Each row is a point. Examples show where two turns around zero, p and q, send a point. Write where each new point lands after one turn and then the other. Backwards means that the second turn is done in reverse. Each puzzle has new turns, and all numbers are rounded.

Turn p:
[-0.19,0.07,-0.17] -> [-0.06,0.08,-0.24]
[0.12,0.17,-0.11] -> [0.19,-0.09,-0.11]
[-0.08,0.27,-0.06] -> [0.18,0.12,-0.18]
[-0.13,0.11,-0.43] -> [-0.04,-0.09,-0.45]
[-0.15,-0.44,0.36] -> [-0.39,0.16,0.41]
[0.43,-0.17,0.41] -> [0.13,-0.18,0.58]
Turn q:
[0.16,-0.03,-0.12] -> [0.11,0.17,-0.02]
[0.15,0.15,0.66] -> [0.02,-0.29,0.63]
[-0.16,0.08,-0.30] -> [-0.18,0.14,-0.27]
[-0.14,-0.20,-0.24] -> [0.06,-0.01,-0.34]
Where do these land?
p, then q backwards: [0.15,0.29,0.18] -> [0.31,-0.20,0.05]
q, then p: [-0.08,0.09,-0.44] -> [0.12,0.04,-0.44]
q, then p: [0.35,-0.27,0.18] -> [0.23,-0.25,0.34]
q, then p: [0.11,-0.21,-0.07] -> [0.12,-0.22,0.00]
p, then q: [-0.53,0.09,0.16] -> [-0.52,0.20,0.08]

Turn p:
[0.00,-0.14,-0.31,0.32] -> [-0.07,0.31,-0.23,0.26]
[-0.42,-0.29,0.11,-0.24] -> [-0.36,-0.22,0.34,0.20]
[0.43,-0.33,0.06,0.13] -> [0.37,-0.13,-0.21,0.34]
[-0.02,0.29,0.14,0.08] -> [0.11,0.14,0.12,-0.25]
[0.02,0.47,0.01,-0.29] -> [-0.05,-0.10,-0.02,-0.54]
Turn q:
[0.27,-0.22,0.18,0.07] -> [0.12,0.01,0.30,0.24]
[0.23,0.10,-0.30,-0.24] -> [0.24,-0.23,-0.29,0.12]
[-0.12,0.09,-0.26,0.15] -> [-0.20,0.04,-0.26,0.05]
[-0.06,0.03,0.35,-0.08] -> [0.11,0.11,0.25,-0.22]
[0.17,0.40,0.37,0.21] -> [0.27,0.54,0.06,-0.05]
[-0.50,-0.41,-0.34,-0.10] -> [-0.56,-0.46,-0.05,-0.13]
Where do these land?
q, then p backwards: [0.05,-0.20,-0.16,-0.15] -> [0.07,-0.18,0.05,-0.22]
q, then p: [0.12,0.55,0.43,-0.17] -> [0.28,-0.32,-0.33,-0.49]
p, then q backwards: [-0.22,-0.25,0.09,-0.08] -> [0.05,-0.33,0.00,0.11]
p, then q: [-0.04,0.35,-0.09,0.09] -> [0.21,-0.10,-0.19,-0.22]
q, then p: [0.08,-0.45,-0.27,0.32] -> [-0.07,0.44,0.31,0.30]

Turn p:
[0.42,0.12,0.21,-0.10,-0.25,0.52,0.02,-0.32] -> [0.30,0.14,0.21,0.16,-0.18,0.68,-0.07,-0.07]
[0.36,0.19,-0.03,0.08,-0.36,0.00,0.25,0.19] -> [0.33,0.33,0.11,0.09,-0.35,-0.06,-0.01,0.18]
[-0.33,0.09,0.27,0.01,-0.36,0.10,-0.05,0.09] -> [-0.30,0.13,0.24,-0.33,-0.22,0.11,-0.01,0.07]
[-0.13,0.00,-0.19,-0.38,-0.03,0.01,-0.04,-0.27] -> [-0.14,0.02,-0.28,0.01,-0.01,0.14,-0.28,-0.27]
[-0.17,-0.20,0.20,0.13,0.16,-0.62,-0.03,-0.35] -> [-0.05,0.06,0.06,-0.22,0.38,-0.35,0.22,-0.53]
[0.15,0.09,0.02,0.09,0.05,-0.32,-0.28,-0.12] -> [0.12,0.07,0.20,0.02,0.30,-0.20,-0.17,-0.15]
[-0.19,-0.77,-0.11,0.07,-0.01,-0.25,-0.26,0.22] -> [0.04,-0.69,0.00,-0.35,-0.09,-0.43,0.03,-0.19]
[0.19,0.09,-0.01,-0.15,0.27,-0.09,0.14,0.31] -> [0.22,0.06,-0.27,-0.01,0.16,-0.10,0.04,0.32]
[-0.07,0.25,-0.21,-0.40,0.20,0.02,0.11,0.08] -> [-0.11,0.15,-0.46,0.08,0.09,0.06,-0.21,0.16]
[-0.21,0.14,-0.14,0.65,0.33,0.63,0.14,0.16] -> [-0.39,-0.27,0.21,0.56,-0.06,0.15,0.48,0.47]
Turn q:
[0.41,0.29,-0.37,-0.09,0.28,-0.05,-0.39,-0.25] -> [0.31,0.30,-0.47,-0.32,-0.11,0.23,-0.29,0.16]
[0.00,0.17,0.27,0.03,-0.10,0.29,0.06,-0.34] -> [0.12,-0.17,0.23,-0.33,0.10,0.23,0.10,-0.20]
[-0.27,-0.11,0.43,-0.19,-0.05,-0.30,-0.32,0.44] -> [-0.28,0.01,0.21,0.36,0.28,-0.27,-0.51,-0.17]
[-0.31,-0.18,0.16,0.32,-0.19,0.10,0.05,-0.11] -> [-0.05,-0.13,0.30,0.24,-0.09,0.19,0.20,-0.26]
[-0.03,-0.21,0.33,-0.12,0.27,-0.11,-0.33,-0.13] -> [-0.07,-0.16,-0.19,0.13,0.31,0.22,-0.34,-0.19]
[-0.25,0.04,0.04,-0.28,0.40,0.08,0.09,-0.23] -> [-0.24,0.08,-0.27,-0.19,0.34,0.12,0.16,-0.20]
[0.30,0.02,-0.32,0.09,0.35,-0.43,0.30,0.24] -> [0.27,0.20,-0.43,0.25,0.09,-0.34,0.19,0.37]
[0.31,-0.08,-0.14,0.28,-0.32,0.38,0.09,0.14] -> [0.11,-0.17,0.32,-0.05,-0.35,0.13,0.12,0.41]
[-0.35,0.36,0.11,-0.45,-0.41,-0.09,0.15,-0.26] -> [-0.14,0.03,0.16,-0.46,-0.06,-0.39,0.03,-0.56]
[-0.22,0.02,-0.20,0.23,0.07,0.06,0.38,0.32] -> [-0.12,0.23,0.15,0.22,0.01,-0.14,0.44,0.20]
[0.42,-0.33,-0.32,0.20,-0.30,0.06,-0.07,0.20] -> [0.10,-0.21,0.00,0.18,-0.51,0.01,-0.08,0.46]
Where do these land?
q, then p: [-0.21,0.02,-0.28,-0.15,-0.15,-0.23,-0.14,0.21] -> [-0.25,0.25,0.22,-0.02,-0.01,-0.25,-0.20,-0.10]
p, then q backwards: [-0.15,-0.10,0.44,-0.12,0.00,-0.32,-0.30,-0.17] -> [-0.13,0.39,0.35,-0.31,0.02,0.20,0.02,-0.19]
q, then p: [-0.09,-0.20,-0.11,0.06,-0.06,-0.31,0.17,0.03] -> [0.01,0.07,0.10,0.14,-0.12,-0.30,0.15,-0.18]
q, then p: [0.01,-0.12,-0.26,0.16,-0.19,0.87,-0.04,0.52] -> [-0.33,0.06,0.11,-0.66,-0.35,0.20,0.18,0.64]
q, then p: [-0.17,0.12,0.13,-0.19,-0.22,0.71,0.09,-0.21] -> [-0.19,0.00,-0.34,-0.50,-0.09,0.53,0.08,-0.06]
q, then p backwards: [-0.02,0.34,-0.13,-0.06,0.36,-0.18,0.12,-0.02] -> [0.09,0.19,0.16,-0.17,0.19,-0.34,0.26,0.00]
p, then q: [0.77,-0.19,-0.10,-0.18,0.51,-0.06,0.03,-0.10] -> [0.44,-0.12,-0.43,0.05,-0.05,0.32,0.06,0.66]
p, then q: [-0.25,-0.11,0.59,0.05,-0.08,-0.09,0.07,-0.05] -> [-0.26,-0.14,-0.04,-0.40,0.32,-0.23,0.16,-0.13]
p, then q: [-0.19,0.03,-0.17,0.42,0.03,-0.08,0.02,-0.18] -> [0.15,-0.03,0.08,0.26,0.12,-0.01,0.24,-0.34]
p, then q: [0.30,0.21,-0.10,0.00,-0.20,-0.31,0.00,-0.02] -> [0.42,0.13,-0.01,-0.09,0.03,-0.04,-0.27,-0.03]
